Every row gives one point. Each copy is the shape, with its points in the same order, turned, moved and blurred by noise. Say if it was mirrored as well.

Shape, 9 rows:
[[ 36   3 -16]
 [-28 -33 -65]
 [ 14  10 -14]
 [-16  -6   5]
 [-69  28 -13]
 [ 37 -42 -22]
 [ 20  -7  -4]
 [ 32  11 -20]
 [-13 -26 -12]]
Copy 1 (9 x 3):
[[  8 -39  -9]
 [-72  -3 -46]
 [  0 -25   1]
 [  5  11 -16]
 [-45  47  17]
 [  2 -51 -50]
 [ 16 -22 -26]
 [  2 -39   0]
 [-14   4 -42]]
Copy 1 is: mirrored
Copy 2 (9 x 3):
[[  8 -30  -5]
 [-34  43 -35]
 [  9 -18  -1]
 [ -8   8  29]
 [ 23  76  26]
 [-34 -38 -11]
 [-10 -26  12]
 [ 10 -28 -11]
 [-26  14  13]]
Copy 2 is: only turned
Copy 3, 9 rows:
[[ 28 -14  21]
 [  1  59  59]
 [ 21   3   9]
 [-13  18  -2]
 [ -2  77 -28]
 [ -2 -22  56]
 [  7  -6  17]
 [ 32 -11  17]
 [-18  19  26]]
Copy 3 is: mirrored

Shape, 9 rows:
[[  5  -1 -32]
 [ -7  48 -13]
 [ 16  31 -21]
 [-11  -5  15]
 [-31 -43   4]
 [ 48 -41  -6]
 [-45 -21   6]
 [-44  23 -44]
 [ 46 -14 -14]]
Copy 1 (9 x 3):
[[ -3 -11 -18]
 [ 45  13 -16]
 [ 18  15 -29]
 [  3  11  27]
 [-20 -23  45]
 [-60  17  -8]
 [  7 -22  48]
 [ 42 -41  -6]
 [-38  20 -24]]
Copy 1 is: mirrored
Copy 2:
[[ 25  19  -5]
 [ -7   2  34]
 [ 21   4  27]
 [ -8 -14 -21]
 [-16   6 -59]
 [ 60  -9 -42]
 [-34   1 -42]
 [-26  51   4]
 [ 57  -4 -18]]
Copy 2 is: only turned

Shape:
[[ 11  15  13  -6]
 [ 21  33  -3  15]
 [-46 -46   0 -27]
 [  0 -28 -40 -60]
 [ 18  50  15  31]
 [ 14 -17 -21  40]
 [ 12 -23  46   7]
 [ 13  -4 -12  14]]
Copy 1, 8 rows:
[[ -8   2 -19 -24]
 [ -1  17  -3 -49]
 [ 16 -24 -22  48]
 [ 39 -75 -27  -4]
 [-26  33   6 -50]
 [ 44  33 -13 -21]
 [-15  23 -54   4]
 [ 21  11 -17 -19]]
Copy 1 is: mirrored
Copy 2:
[[ -1  13 -23  -5]
 [-26   7 -28  14]
 [ 66 -14  26 -14]
 [ 19 -45  11 -58]
 [-33  30 -33  28]
 [  8 -34 -28  37]
 [ 47  18 -46   9]
 [  1 -18 -21  14]]
Copy 2 is: only turned

Shape, 12 rows:
[[ 13 -19 -13  14 -63  -3]
 [-20  27 -32 -48  -4  12]
 [ -2   2  29 -28   1   9]
 [-30 -32  30  -3  -1 -17]
 [-19  -7 -37 -48  15 -49]
 [ 35   7  11  21  13 -21]
 [ 14 -28 -38  -6 -54  29]
 [  0 -36 -53 -61 -17  -1]
 [  2  15  30 -16   8 -33]
 [ 43 -33 -54  -8 -15  34]
 [-17  20  23   0 -27 -33]
 [ 27 -30 -37  25  20  10]]
Copy 1:
[[-52  -8 -29  12 -50 -22]
 [-22   5  11  49  26  25]
 [-12  35 -15  -2  17  -5]
 [-18  12   9 -33   1 -34]
 [  0  -5  53   0 -10  35]
 [ 31   2 -35  -1 -29  -9]
 [-66 -26 -41  19 -27   9]
 [-56 -14  17   3 -11  58]
 [ 19  38   4   0  -8 -14]
 [-39 -36 -53   6 -22  43]
 [ -8  27  11  18 -24 -43]
 [  1 -48 -44 -14 -11  14]]
Copy 1 is: mirrored
Copy 2 (12 x 6):
[[ 68  -7  27  32   1   9]
 [ 41 -11 -26 -50  14 -21]
 [ 12   7   9 -28  34  29]
 [  4  26  44 -17  -3  19]
 [ 25  31  13 -41  25 -52]
 [  0  25  -4  38  34  -3]
 [ 61 -44  21  15   7   1]
 [ 59 -33  36 -36  30 -41]
 [ 14  49   4  -8  37  15]
 [ 34 -69  16  23  27 -24]
 [ 39  51   3   2   1  21]
 [ -7 -31  14  36  18 -38]]
Copy 2 is: only turned
Copy 3, 12 rows:
[[ 10 -24 -22 -22  27  40]
 [-36  49 -17 -14  -5  -9]
 [-15   8  31  13   0  -6]
 [-22 -42  23   1  10 -27]
 [-19  24  -6 -55  13 -57]
 [ 51  -6   7   9   1 -21]
 [ -8   5 -30 -13  52  41]
 [-33  36 -10 -44  60  -9]
 [ 11  -2  30 -11 -21 -26]
 [ 16  31 -30   4  75  16]
 [  0 -23   7 -19 -33  -2]
 [ 30   2 -31  20  54 -26]]
Copy 3 is: only turned

Shape (12 x 6):
[[  8  64  24 -16   1   8]
 [  1 -35 -31  19  19  16]
 [-37  -4 -32  32 -24   8]
 [ 34  -2  44  17  36 -39]
 [ 11 -40 -26  38  24  32]
 [-20  40  25 -31  -3   1]
 [ 51 -37  32  12  60 -40]
 [  4  18  23   5 -38  11]
 [-23 -46 -21  27  13  43]
 [ -1  46   8  21 -11  -8]
 [ 10  23   6  -4 -13  -5]
 [ -3 -21 -43   4 -11  20]]
Copy 1 (12 x 6):
[[ 11  35 -33  33 -31  -2]
 [  3 -22   8 -38   8  59]
 [ -9 -29 -11  14  42  57]
 [ 13 -11  36 -17 -46 -12]
 [ -8 -28   3 -42 -16  77]
 [ 24  45  -2  25  -3  12]
 [ 12  -9  64 -68 -48 -10]
 [-27  25  -2  33  -3  13]
 [ -7 -13  17 -22   2  98]
 [  4  -3 -18  26 -10   8]
 [ -8   8 -14   6   0   9]
 [-12   3 -12 -30  28  57]]
Copy 1 is: only turned
Copy 2:
[[ 17  12  71  26 -35  16]
 [-24 -45 -24  14   4 -10]
 [-18  -8   2 -33  -6 -34]
 [ 53  18 -21  63 -27  11]
 [-30 -47 -41  11  -7   8]
 [ -1  27  65  31  -8  -4]
 [ 41  -9 -46  94 -15  10]
 [  9  32  24  -9   8  11]
 [-56 -21 -24  -1  -3  -9]
 [ 28  11  36 -11 -29  -6]
 [ 21   3  27   8   0   2]
 [-23 -39   7  -6  17  -9]]
Copy 2 is: mirrored
Copy 3, 12 rows:
[[ 57 -17 -23  27  18   6]
 [-35  40  -6 -15  -5   0]
 [  6  53   5   8 -37 -37]
 [  5  -8  42  -4  59  15]
 [-39  61 -16 -18  10  -1]
 [ 37 -29 -15  17   1 -23]
 [-37  -4  44 -19  70  30]
 [ 50  13  -7 -18   5 -25]
 [-44  54 -27 -18  -3 -36]
 [ 47  19   6  26   8  -8]
 [ 34   3   2   1   4   2]
 [-12  37 -13 -20 -35  -2]]
Copy 3 is: only turned

Shape, 14 rows:
[[ 27 -41  66  10  11   0   7 -21]
 [-11  30 -36 -16 -77  29 -40  46]
 [-25   7   2 -41   0 -32  11  24]
 [-11 -19 -41  56 -13  17 -18 -33]
 [ -1 -17 -30  23   7  32  18 -17]
 [  5  19   7 -48 -11   0 -18 -16]
 [-34  22   9 -43 -12   9 -31  10]
 [ 20 -21 -34  23  46  24 -37  12]
 [ 15  -5   4 -10  54 -34  -4 -32]
 [-46 -33 -36  24 -16  30   1 -35]
 [ -3  24  28 -39 -29 -50 -12  11]
 [-38  53 -21 -10 -48  15 -59  17]
 [ 39  -4 -11  -4  14  19 -11  -9]
 [ 17   9  44  24  43   6  26 -29]]
Copy 1 (14 x 8):
[[-70 -28  11  -4 -20  13 -30   0]
 [ 20  42   0 -58   9 -32  85 -14]
 [ 13  40  -8 -38  20   6 -32 -13]
 [ 26 -54   4  25 -18  -7  36 -43]
 [ 16 -44 -27   7  -7   2  14 -10]
 [-13  18   4 -17  51   3   4   6]
 [ -8  47 -14 -14  33  -9  14 -22]
 [ 11 -41 -26  21   1 -60 -10   1]
 [ -4 -14  11  32  25  -3 -53   1]
 [ 21 -39 -37   1   3  17  24 -61]
 [-15  58  39 -25  19  13 -12  -4]
 [ 23  59  -1  -1  29 -28  70 -33]
 [ -8 -27   6   1  14 -25   1  31]
 [-21 -11  -6  44 -25  28 -36  31]]
Copy 1 is: mirrored
Copy 2:
[[ 47   0 -11  -3 -18  12  -2 -80]
 [-41  13  71  14   7 -32  34  36]
 [ 17  33  11  56  -2  21 -23  12]
 [ 35 -44 -20  -4 -25 -48  39  18]
 [ 56 -14 -12 -18   2 -19  15  15]
 [-12   0  14   8  -4  39  -6   4]
 [-24  28   4  30   6  22  15  14]
 [ 23 -44 -27  11  51 -29   4  -5]
 [ 31 -26 -50  27  -5  23 -39 -14]
 [ 53 -11 -19   3 -19 -10  65  32]
 [-19  20  26  53 -38  21 -27 -15]
 [-62  18  19  26  -7 -21  32  39]
 [ 20 -31   2  -9  15   2 -14  -8]
 [ 42   6 -46 -22 -14   0 -34 -41]]
Copy 2 is: mirrored
